Every row gives one point. Any point is a mix of the corners, with weights that add up to 1. It lies inside the corners' shape when no weight is negative. Say inside or outside, and name the corners with a negative weight.

Corners:
(1): [-37   8  77]
(2): [ 26  11 -23]
(3): [ -6 -28 -97]
(4): [  9 -30  84]
Points:
[ -5  11 -40] -> outside (4)
[  2 -16 -64] -> inside
[  9  -2 -55] -> outside (4)
[ -6 -14  -2] -> inside
[ 2 -8 97] -> outside (3)
[ -6 -24 -76] -> inside
[ 22 -17 -30] -> outside (1)
[-2  7 81] -> outside (3)
[ 5 -1 55] -> outside (3)

Corners:
(1): [ 49  12 -22  21  40  72]
(2): [-52  16 -73  -4  -3  12]
(3): [ 68  78  86 -98  15 -14]
(4): [ 85  33 -46  -7 -13 -25]
(5): [-30 -36  -6  -5  -7 -48]
(6): [  4   9 -39  25 -79   2]
(7): [81 57 18 36 29 17]
Points:
[ 21  12 -39  34 -18  22] -> outside (3)
[25 12 -5  8  6 -8] -> inside
[-49  -1 -94  32 -29 -20] -> outside (1, 3)
[ 53  36 -18   1 -21 -24] -> outside (1)

Corners:
(1): [ 47 -74  14  14  27   9 -49  12]
(2): [-12  46 -57   0   9 -20  73   1]
(3): [-27  17 -18  51 -51  17  34  14]
(4): [-33 -53  12  19  28  -7 -71  11]
(5): [-19   6 -42 -43  -6  44  78  -7]
(6): [-18  -3 -10   7  -2  -2  82  65]
(7): [-38  45  -6 -18  44   4 121 -22]
(8): [-28  65   3 -45 -12  -8  47 -31]
(9): [  19  -25    9   40   21   16 -104   43]
Points:
[-15   5 -10  11  -5   9  40  12] -> inside
[ -6  10  -2   0  27 -13  16   7] -> outside (3, 5)
[-14 -12 -11  21   7  10  17  24] -> outside (8)
[-27  32  -6 -13  22   4  77 -13] -> inside
[ 12 -16 -14   7  15   0   9   9] -> inside

Corners:
(1): [ 41  56  -2  15 -26  33 -81  26 -28  -2 -12]
(2): [ -47    5   10    4   23 -101   10   39   26   31  -33]
(3): [ -10    8   83  -96   93  -26   27  -82  -80 -110  -67]
(4): [-93 -40  30 -25  26  -2  79   2  47  43 -69]
(5): [ 81  12  42 -82  38  47  17 -32 -88 -39 -70]
(6): [ 12  49  -3 -60 -72  42 -51  23 -51  25  23]
(7): [ 13  21  25  72 -10 -35  29  -8 -14  32  42]
(8): [ 32  85 -37 -27  13  38 -10 -16 -47 -50 -35]
(9): [-20  -4 -36  38  -3 -28 -17   4 -45   6   9]
(10): [-26 -28  48  24 -33 -64  76  80  53   1  -6]
(11): [-29  26   0   7  26  49   9  53 -11  49   5]
(12): [ -1 -35  -5  37  23 -38  26  11 104  30   4]
Points:
[ 16  43  -1 -21  15  12   1  -9 -34 -30 -28] -> inside
[ 30  18  -9  43 -30 -14 -37  54   9  46  27] -> outside (3, 4, 8)
[  4  20  19 -18   7  14   3  -4 -33  -8 -11] -> outside (2)
[-28 -12  29 -18  34 -24  58  -1   3  -5 -42] -> outside (1, 6)

Corners:
(1): [-36  36 -53  -2  76 -31 -42  61  48 -32  52  47]
(2): [  1 -40 -28  44  32 -34  74  -3  83  -7  77  14]
(3): [ 22 -48 -67   4  24  21   0  14  13 -19   0  66]
(4): [ 38  74  59 -12  49  13 -76 -16 -11 -12 -46 -10]
(5): [  6  23  21 -38  33  18 -39 -10 -86  43 -30 -93]
(6): [-14 -43 -47  24  13  -1 -23 -30  91 -54  27   3]
(7): [ -78  -17   66   -2   15   44  -49  -39  -89   38 -108  -69]
(8): [-33 -21  64 -75 -70  -4 -43   1 -26  25  16 -25]
(9): [ 13   3  77  19  24 118 -63  18 -48  10 -50 -77]
(10): [ 10  29 -29  47  33 -70 -44  53  70 -28  21  27]
(11): [-18   2 -39  -6  -7 -28  53  69  61 -50   1  -8]
(12): [-69  31  -1  33 -61   5 -10  -6   4  19   9  14]
(13): [  8  27  31 -29  51  48 -77 -13  -2  81 -91 -33]
Points:
[ -6  37  20 -19  30  17 -60  18 -42  14 -38 -27] -> outside (2, 6)
[-14  -4  13  -6   1  16 -19   5  -4   1 -22 -24] -> outside (1)
[ -4  -8  18 -12  20 -31 -14  -3  14  -1 -30 -52] -> outside (1, 3, 9, 12)
[ -8 -15 -14  20   4 -13 -10  26  39 -13  52   7] -> outside (4, 7, 11, 13)

Corners:
(1): [121  21  -2  -2  -4  21 -10 119  45  17  28  35  22   8  29   3 -10  40]
(2): [  2  10 -16  -1  23  -8  63 -15 -15  10 -36  38 -96  26  32   2  21  17]
(3): [  6 -16 -11  24 -14 -38 -33 -32  34  -7   6  15  -1  15  -8 -16 -19  31]
(4): [ -20  -14   74    1   17    6  -18  -29   18   32 -108   -3   -5   38
   16   10  -25  -21]
(5): [ -7  17 -11  -7 -70 -14  18 -29  13   6   1 -16 -34  10  -6 -11   8  35]
(6): [-12 -11  18  12  10   8 -23  13 -35  18  16 -25 -16  25  25 -17  -4  26]
(7): [-14 -20 -22 -12  14 -15  -6  -7 -11  38  15 -24  -3  22 -80   1  43 -43]
(8): [ 33 -22  36 -11  23 -26  62 -24  28  30  23 -18  18  19  24 -18  -7  13]
(9): [ 14 -10 -16  -6  -4   5 -31  20 -83   7   5  38   6  23  20  30  26  -5]
(10): [-17  12  87 -18   4 -42 -20  18  24  27  20   4 -27  31  25   6  -9   0]
(11): [  7 -12 -35  10   4   4 -19  23  36  20  -8  12  -6 -25  28 -24 -10 -19]
(12): [  7  -8 -18  19 -26   4 -21  -7  26 -30   0  -7 -19  12  -6 -26  70  51]
(13): [-13  55 -13  33 -83  14  -3 -28  12  28  15   3  21 -11   7   1  31  41]
(14): [  3  12 -13   3   5 -54 -18  47 -39  11  -7  -5  19  12  15   0  62 -21]
(15): [ 93   3  18  12  33   7  28  -4  28 -21  14 -22   4 -10  23 -29 -38   5]
(16): [  7   3 -10  11  -1  20  38   7 -36 -31  34   5  27  15  26  40  13   6]
(17): [-11  33  -7  14 -45   5 -29   0  23  35  -4  30  17 -93 -15 -24  -8  19]
(18): [ 64 -20  10   5  17   4  15  -9  20  20  29 -32  18   4  23  43  -5  50]
(19): [-13  -2  -4 -39  24  11   7 -28  -2  17  -8  -3   4  18  -9 -12 -11   5]
Points:
[ 66  -7  -9   7  15  -2  33   5  -6 -18   7   3   8   6   8   7   6   9] -> outside (6, 10, 11, 13, 19)
[30  5 11  4  6  6  5 16 13  9 -7 10  7  0 25  0  8 11] -> outside (3, 5, 6, 7)
[13  6  4  2 -6 -6 -5  1 11 18 -1  4 -6  0  5 -9  3 14] -> outside (16)
[ 10  -4   6 -12  -1 -23   3  12   8  12  22   9  -7  13   2   8  13   7] -> outside (4, 6, 13, 15)
[ 15   0   1   1   2  -7  11   0  -1   8  -1  -2 -11  19   9   0  13   8] -> outside (17)
[-17  -9 -12   7 -18  -2  14 -42  18  12  -6  -9 -11   5  -4  -6   6  22] -> outside (1, 9, 10, 14, 15)
[ 22   5 -18   9 -20  -2   4   4  27   9  18  12  -8 -15  12  -8   2  14] -> outside (4, 6, 14, 19)

Corners:
(1): [ 37  10 -22  15  72  -1  43 -81 -72 -19  -3  -3 -34 -26  22 -27 -49  27
   6 -16]
(2): [ 13   6 -72 -28 -92 -33  16  -6  23  -8  -2  46 -33 -11  26  19   5  19
   7   1]
(3): [ 53   6  34   2  10 -12  73 -43 -21 -55  56 -12  26 -13  80 -25 -23  14
 -22 -26]
(4): [ 32 -24  50 -27  34 -11 115 -47 -15 -80 -23 -21  19 -37  54 -13 -74 -27
 -77 -27]
(5): [-61 -24 -15  -4  10 -28 -18 -29  -5 -12  33 -35 -14 -29  29   4   5  75
  80 -33]
(6): [-50  15   1  31 -38  61  -6  10 -29  16 -95  -9 -31  52 -38 -26   0 -13
  37  45]
(7): [ 21  42  43 -50  18 -15 121 -73   0 -73   2 -16  -8   2  56   7 -46  -8
 -26 -23]
(8): [ 35  17 -47 -16  -3 -40  22 -32  15  19 -10  12  45 -55  77  36  21 -59
 -38 -19]
(9): [-58 -28   1 -12 -43  24 -11  40 -10  14 -35  45 -48   2 -45  17  56 -13
  83  51]
(10): [ 15 -33 -71 -11  20   1 -28  18 -59  -1  31 -10 -21  40 -12  23  42  43
 -13  21]
(11): [ -63    0  -44   -4  -43   31  -22    2   -4   11  -23   19  -71    8
 -111  -34   67   25   39   78]
(12): [ -12   21   31  -35   24   53   67   -5   28  -44    8   36   -6  -26
   58  -21 -101   18  -83  -49]
(13): [  2 -22  -9 -80   3 -26   7 -26 -45  15  27 -45   2   0  12 -66  30  -6
  45 -59]
(14): [-39 -15  28 -18 -28  33   5  14 -50  57 -28 -13 -39 -45 -54   6  31  29
  77 113]
(15): [-55 -27 -82  -5  23 -26  15  16 -73  47  12  11   1 -39   6 -19  60  60
   7  52]
(16): [ 42  -5 -45  16  50  -7  38  12 -18   1  -9 -20  -5 -33  46 -25  -8  72
   4  -7]
(17): [-42 -19 -58 -12 -89  -3  24  12 -15  53  35  50 -25 -52 -50  65  90  13
  -6   3]
(18): [ -6   0  29 -39  49  24  31 -47 -28 -62 -17 -23 -20 -37  80 -40  -2  35
 -55 -69]
(19): [  5  44  -8  -9 -56 -87  17 -39  28  -5 -24  46  33  -9  10  26  11 -23
 -28 -46]
(20): [-16 -53 -41 -14 -38  -3 -23  -2  38  64 -83  31 -32  39 -26   5  35  26
  38  90]
(21): [-17 -10 -39 -39   1  36 -19 -36 -43 -30  -1   0  17  31 -49   0  42  43
  31   8]
Points:
[ -8  -4  -7 -20 -28  -7  24 -28 -15  -9  -7   6 -16  -7  -5   5  16   1
  11   7] -> outside (12, 15, 16)
[ -5  -8 -14  -9   2  -4  19 -17 -28  -2  -8  -7 -12  -9  -1  -6  23  16
  17  16] -> outside (2, 12)
[ -2 -12 -21 -20   5   3  27 -17 -23 -11  14  -1 -17 -20  10  -9  13  34
  12  11] -> outside (6, 19)
[  6   1   1 -24  23  -3  39 -27 -30 -24  -3 -12  -2 -13  34 -20 -18  13
   0 -15] -> outside (11, 17, 20)
[-12  -6   3 -19 -11  10  38   5  -9   2 -16  11 -13 -11   9  -8  17   0
 -19  18] -> outside (1, 2, 5, 21)

Corners:
(1): [-61  -7 -15  14 -46  11 -67  24  -6  -1  43  13  72  24  26  -9   7  75
   0  19]
(2): [-84   1   1  31  91  46  32   6 -14 -77  -7   2 -13  -2 -80 -68 -26  -5
  37 -41]
(3): [-22  43   1  54   5  31  39  -9  10  17  -2 -46 -46 -16 -57   5  26  -2
  22  26]
(4): [-29  57 -34  84  17  78  -6  24 -83 -28 -24 -67 -70  48 -25 -33  51  47
   9  23]
(5): [ -8 -29 -24 -16  36  36   5  -5  37 -39 -27 -41  16 -18  46   2  -6  14
 -35   4]
(6): [  0  15   2 -78 -96 -68 -55  48  21  32   5  87  77 -34  24  41  84  49
 -45  45]
(7): [-22  13 -33  27 -14  56  21  64 -26  -7  17 -24 -39  18 -17  -9 -11   1
   6  40]
(8): [-71 -76  32 -32 -29   3 -43 -33  52  16 -12  47 -19 -57  60  15 -92  -1
  -6  22]
(9): [ 62 -62  26 -76 -35 -73 -72   0   4  14 -31  90  37 -36 -23  38  36  28
   8 107]
(10): [  0  25  -5  -3  95  53  29  80  16 -32 -47 -20 -54  35  15  69 -25  -4
  55  34]
(11): [ 27 -19  38 -69 -60 -38 -45   3  13  26   7 117  42  -3 -45  67 111  35
 -51   6]
(12): [-71  -1 -40  14 -81  49 -13 -25 -29  11  -4  25 -22  26 -20 -14  22  39
  30  69]
(13): [ -34   -2   -8   51   61   54   15   28    2  -33  -46 -100  -25   13
  -10   14    1  -82    9   -7]
(14): [ 70  -4  24 -11  17  21  -7 -11  -9  24 -74 -16  75 -27  79  15 -26 -27
 -39 113]
(15): [-66  26 -34  74  65  97  71  33 -46   4   3 -63 -70   4 -19 -29  38   1
  58   9]
(16): [ 54  26  12  14  60  34   9  74 -25 -78 -38   2  -9 -41 -39  46  63 -16
  34  58]
(17): [-57  -7  -1  32  -9  43  34   4 -47  -5 -16 -38  26 -13 -29 -34 -26  31
  42 -18]
(18): [-16  18 -47  58  65  26  14  -6 -78 -56 -20 -17 -26  14 -41  14 -10  -4
  32  12]
(19): [ 55  27  32 -99  -9  -3 -32   0  55  23   2  24  -2  -8  20  77  31 -82
   1 -24]
(20): [-43 -48  24  12  -1 -10  13 -59 -33 -52 -10  -4 -13  12  26 -32 -32   4
   5  54]
(21): [ 82 -43  28 -61 -63 -80 -80 -11  71 -11 -33 121  43   1  21  55  43 -30
 -20  -1]
Points:
[-18  -6  -3   8  16  24   1  11 -15 -24 -16  -2  -7  -1  -3   3  10   1
  12  28] -> outside (3)
[  7  -3   9  -8   3   8 -11   3   6  -8 -22  11   8  -6  -1  16  13 -12
   0  26] -> inside
[-17   5  -4   0   5  26  -7  22  -7  -3 -11   1  -1  -9  -8  16  15   8
  10  27] -> outside (20, 21)
[-37  23 -15  27  26  52  18  29 -22 -22 -11 -36 -18  -1  -2  -5   3   6
  19  19] -> outside (9, 11, 21)
[-26  -4 -12  10  -2  21  -7  14 -11 -22 -11   9 -10   3 -16   6  23  22
   9  20] -> outside (14, 19)

Corners:
(1): [ 43  64  34  31 -32 -39   0  -6 -26 -30  -5  17 -98  21  30  58  65 -48
   8   2]
(2): [-17 -13 -45   0 -16  18  -4  -7 -14   3 -23  28  11  -9  32 -36  28  34
 -42 -39]
(3): [-33  18 -31  16 -44  26  34  35  37 -73 -54  50  23 -22  52  24  25  51
  12 -40]
(4): [ 11   2  58 -22 -29 -29 -25 -16  45  37  30 -15 -29  -8 -25 -50  34 -29
 -13 -31]
(5): [  2 -20 -22  31 -36  12 -44 -16  36  32  36 -14 -72  60   9   8  12 -72
  31 -48]
(6): [-28  19  59  40  19 -26  32   0  49  10  52  29 -86  17 -27 -38 -34 -46
 -37   7]
(7): [-21  14 -36  54 -54  58  59  38  21 -36  43  36 -42   8  18  60  61 -47
 -47  37]
(8): [ 33   6  60 -24  47  13 -61   8 -18  11  11  44  -4  23  -6 -12  -6  -5
  13 -18]
(9): [ -7  25 -58  55  14 -44  19 -24  45 -65  15 -26  -4  -9 -30  45   9  57
 -51   0]
(10): [ 22 -35  46 -72  23 -47  -2  42 -57  83  38  -6  51 -11  28 -16 -49   9
  31 -19]
(11): [-24   2  17  24  15  -8 -29  41  -6 -34  31  -2   5 -32  45 -39 -28  42
 -15 -44]
(12): [-16  -6  19 -66  46  39   3 -12  20 -21 -53 -22   4  33   2 -46  24  43
  15 -58]
(13): [-19 -13 -20  39 -68  56  27  25 -34 -58 -64  57  36  34  16  20  71 -33
 -12  40]
(14): [-63  83  12  32 -41  31 -39 -53  17  16 -45  27  50 -23  54  42  54   7
  -4   8]
(15): [ 33 -33  39   9  26 -40  -4 -50 -56 -25  29   8 -33   2   6  34  46  -7
   0  33]
(16): [ 40   5  11  -6   7  22  30 -28 -55  -5 -36 -10  17   6 -27 -50  56 -43
  47  -9]
(17): [ 46 -31 -23   3  -3  41  -9  35 -26 -37 -59 -12  -2  42  61   4 -26  10
 -11  25]
(18): [ 47 -38  42  10 -25  16  -5 -51 -61  46  57 -26  49  24 -11 -19 -55  15
 -21   7]
(19): [ 10  42 -27 -45 -14 -20  15 -20   7 -40   7 -44 -17 -20   3 -47  29  38
  -1  23]
(20): [  38  -12   42  -27  -25  -17   24   23  -42   10   12   14 -121   21
  -36   32  -36  -62   17   27]
(21): [ 42   9  29  -9  13 -58  -7  -7 -33 -47  54   8 -83  10   9  37 -39 -68
 -45   9]
Points:
[ 10  -1  12  -4   2  11  -6   2 -17   0  -3  10   5  13  13  -2   3   9
   6  -8] -> outside (4, 21)
[  5   8   6   5   5   5  -7 -19   3 -20  -1  -3 -18  16   5  -6  22  -1
 -12  -9] -> outside (3, 10, 20)
[ 23  21  40 -32  15 -27 -31  -9 -20  -8  -5  -6 -39  -4  24   0  14  -8
  33 -15] -> outside (2, 6, 7, 9, 13, 18)
[  4   6  -1  15 -21  15  18  10  -6 -14  17  13 -21   8  13  17  25 -19
 -15   9] -> inside
[-11  20   2  21   1 -10  -7 -16  19 -35  -4   9 -21   2   7  -4  37   2
  -7 -21] -> outside (7, 10, 17, 18, 20)
[ 14  -7  10  -5  -3   4  -5  -9 -15  -2  10  -6  -3   9   4 -15  -2  -4
 -11   3] -> outside (1, 3)
[ -1  30   1  11 -15   2   1   4  14 -33 -12  13 -39   9  14   5  30 -11
  -7 -12] -> outside (10, 15, 18)

Corners:
(1): [  52   16   80   -4  -17  -50  -99  -41  110  -41  -76   20   17   42
 -102  -12   16   92   24   58]
(2): [ -6 -61   4  40  18  46   2  37 -54 -10 -60 -25  -9 -59   1 -40  35  28
  26  32]
(3): [  30   25    1   -5   -6   49   33  -68 -108   83   41  -61  -32  -64
   10  -30  -27  -38   27  -27]
(4): [-10 -74  35  36 -35  -6 -24 -21 -28  40  32  71 -80   5 -62  17  -2  52
 -32  31]
(5): [-51 -16 -25  21  28  22  87 -50 -66  43  20   0  43   4 -52 -36 -50 -53
 -15  17]
(6): [-31  41  53  47  15  25  34  39  49  13 -72 -44 -62  22 -93  41 -18 -23
  39  12]
(7): [ 22 -61  44 -34 -84  11 -13  -3  -5 -55   9  33   1 -11  32 -35 -25  17
  70  54]
(8): [-16  51  44   0  -5  -8 -43 -54  28 -57 -19 -47  30 -16 -95 -23  50 -38
 -21  21]
(9): [ -5  31 -32  43 -29  15 -40 -23 -60  44  -8 -51  43  -2  23  -3   2 -64
  33   3]
(10): [ -61   29  -22   88   49  -18   56   -1   38   76   20  -40  -36  -59
   21  -12   64  -69   59 -103]
(11): [-32 -27  64 -30  -6  48 -88 -84  97 -69  17 -24  36  88   7 -70  37  10
  -1 -27]
(12): [-20   0 -77  15  39 -25  41  -7 -25  59 -65 -38  26 -60 -80  28 -31 -41
  51 -75]
(13): [-33  31  -1  39   4  51   5  -2  14 -17 -15  23  63  72 -69   2  45  -3
  42 -43]
(14): [ -85   20  -48  110  -62   47   84  -69 -104   64   54   -5   -8   20
  -31  -61  -82  -75   60  -38]
(15): [ 11 -49 -76  40 -37  36   9  58 -40  38  37  -2   1 -82   3  37 -65  43
 -30  15]
(16): [-39  19  74 -19 -25 -20 -29  25  31  54 -20 -15 -72 -56 -21 -44  24  62
  32  19]
(17): [-38 -51 -79  -1 -12  70  35  43 -29 -13 -95  33 -57 -58   4  13  26  19
  -2  48]
(18): [-13 -39 -20  10  19 -19  -6  22 -48 -45  40  54  -4  27  12 -41 -54  46
  88  16]
(19): [  7  52  70  59 -35 -48 -50  -5  96 -47  -2  28  -2 104 -42 -55 -19 -19
   4 -70]
(20): [ 45   1 -12  13 -31 -22   5 -17 -19  57 -20 -48 -35  33 -85  18  21  44
   6  17]
(21): [-52  49  55  44 -17   7  -8 -38 -60 -40 -53 -31  43  37  14 -24   5  10
  49   8]
Points:
[-17   5  19  24 -15  14  -3 -15  -5   4  -4  -6  -5   5 -27 -20   2   2
  20   6] -> outside (12)
[-29   9  -1  34 -10  26   9 -22  -9   8  -5  -5  14  21 -39 -18  -1 -13
  33 -22] -> inside
[-13 -12   2  26  -8  13  -1 -10 -30  10  -1  -2 -10  -5 -17 -22  -9   5
  31   4] -> inside
[-10  10   0  29  -3  -9  -1 -10   8  10 -19  -9   2   6 -41 -14 -11 -12
  27 -32] -> inside
[ -6   1  16  14  -9   9 -14 -11   8  -6 -14  -8   0   3 -31 -14  11   4
  16  -1] -> outside (14)
